Each row is a point. The last column is the point's height on a tilted bowl or saddle (a function of degree 2), plus a little noise. Along how many of its main directions does it bend up, bend down or stay straight?

Points (11 x 3)
[[ 2.18  2.38 -1.68]
 [ 2.89 -3.07 -2.91]
 [ 0.53  2.12 -1.18]
 [-0.21 -0.31 -0.77]
 [-2.04  0.95 -1.55]
 [-3.78  3.28 -4.39]
 [ 4.68  0.67 -2.78]
 [ 0.37 -2.21 -1.53]
 [-2.45  0.94 -1.87]
 [-1.26 -1.60 -1.57]
 [ 1.04  0.18 -0.67]]
Directions: 0 up, 2 down, 0 straight

Points (18 x 4)
[[-3.57 -1.42 -1.22 -3.55]
 [-2.21 -5.12  1.44 -2.83]
 [-1.57 -3.99 -4.04 -2.38]
 [ 0.97  4.15 -0.52  3.68]
 [-1.34 -1.16 -0.06 -1.82]
 [-3.74  0.64 -0.94 -1.91]
 [-0.63 -2.78 -0.95 -1.60]
 [-0.44 -4.90 -3.61 -1.77]
 [-0.89  2.85  0.53  1.79]
 [-1.03  0.12  0.58 -1.28]
 [ 2.26 -0.62 -0.43 -1.43]
 [-0.55  2.21 -2.31  1.74]
 [-0.67 -0.62 -0.35 -1.30]
 [-2.83 -1.13 -0.95 -2.80]
 [-2.38 -2.65 -1.19 -2.90]
 [ 2.12  0.84 -1.29 -1.19]
 [ 2.74 -3.69  0.59  0.42]
 [-1.65  0.76  1.12 -1.48]]
Directions: 1 up, 1 down, 1 straight

Points (15 x 4)
[[-2.31  2.26 -6.17 -5.71]
 [-0.04  1.75 -1.63 -1.35]
 [ 4.18 -0.60  2.49 -1.17]
 [-2.45  3.17 -2.22 -3.21]
 [-3.12 -2.00 -2.88 -2.36]
 [-0.66  3.71  0.96 -2.28]
 [ 0.46 -1.76 -0.53 -0.22]
 [-4.41  0.13  1.62 -2.50]
 [ 1.36 -1.75  2.12 -0.23]
 [ 0.46 -1.31  0.21 -0.09]
 [ 0.18 -2.52 -2.57 -1.09]
 [-3.42 -0.28 -0.46 -1.69]
 [ 0.37  0.35 -1.66 -0.78]
 [ 0.05 -0.90 -0.04 -0.17]
 [ 0.68  2.75 -0.15 -1.48]]
Directions: 0 up, 3 down, 0 straight

Points (26 x 5)
[[ 0.66 -2.27  0.60  1.23  0.55]
 [ 1.56 -2.43 -0.79 -4.01  0.40]
 [ 1.23 -1.93 -0.87 -2.65 -0.04]
 [ 1.98  0.37 -1.58  4.05  2.72]
 [ 0.93  2.21  0.14  0.19 -0.84]
 [-5.22  1.63  0.70  2.53  2.95]
 [-1.47  0.46  3.58 -0.78 -0.60]
 [ 2.83  1.99 -0.88 -4.60 -3.25]
 [ 0.84 -1.64 -1.90 -2.78 -0.44]
 [ 3.69 -0.93  2.26 -0.94 -1.89]
 [ 1.59 -0.84 -0.04  2.78  1.03]
 [ 0.78  2.78  0.93  3.01  0.55]
 [ 2.27  1.08 -1.76  1.40  0.01]
 [-2.11  0.54 -2.64  3.35  4.52]
 [-1.41  2.93  1.65 -0.63  0.03]
 [ 2.72  1.00  0.66  1.17 -1.63]
 [-0.20  0.61 -0.01  1.10  0.49]
 [-2.92  1.15 -0.78  0.42  0.91]
 [ 0.93 -1.33  1.02  4.25  1.40]
 [ 2.38 -2.13 -0.27  2.17  1.16]
 [-4.18 -0.84 -1.82 -2.05 -1.93]
 [-1.36 -3.97 -1.87  3.09  3.27]
 [-0.40  3.08 -1.58  4.10  4.55]
 [ 0.68 -0.35 -2.08  1.31  1.35]
 [ 4.88  2.92 -2.77 -0.71 -4.83]
 [-3.39  0.76 -2.81 -1.07 -0.56]]
Directions: 2 up, 2 down, 0 straight
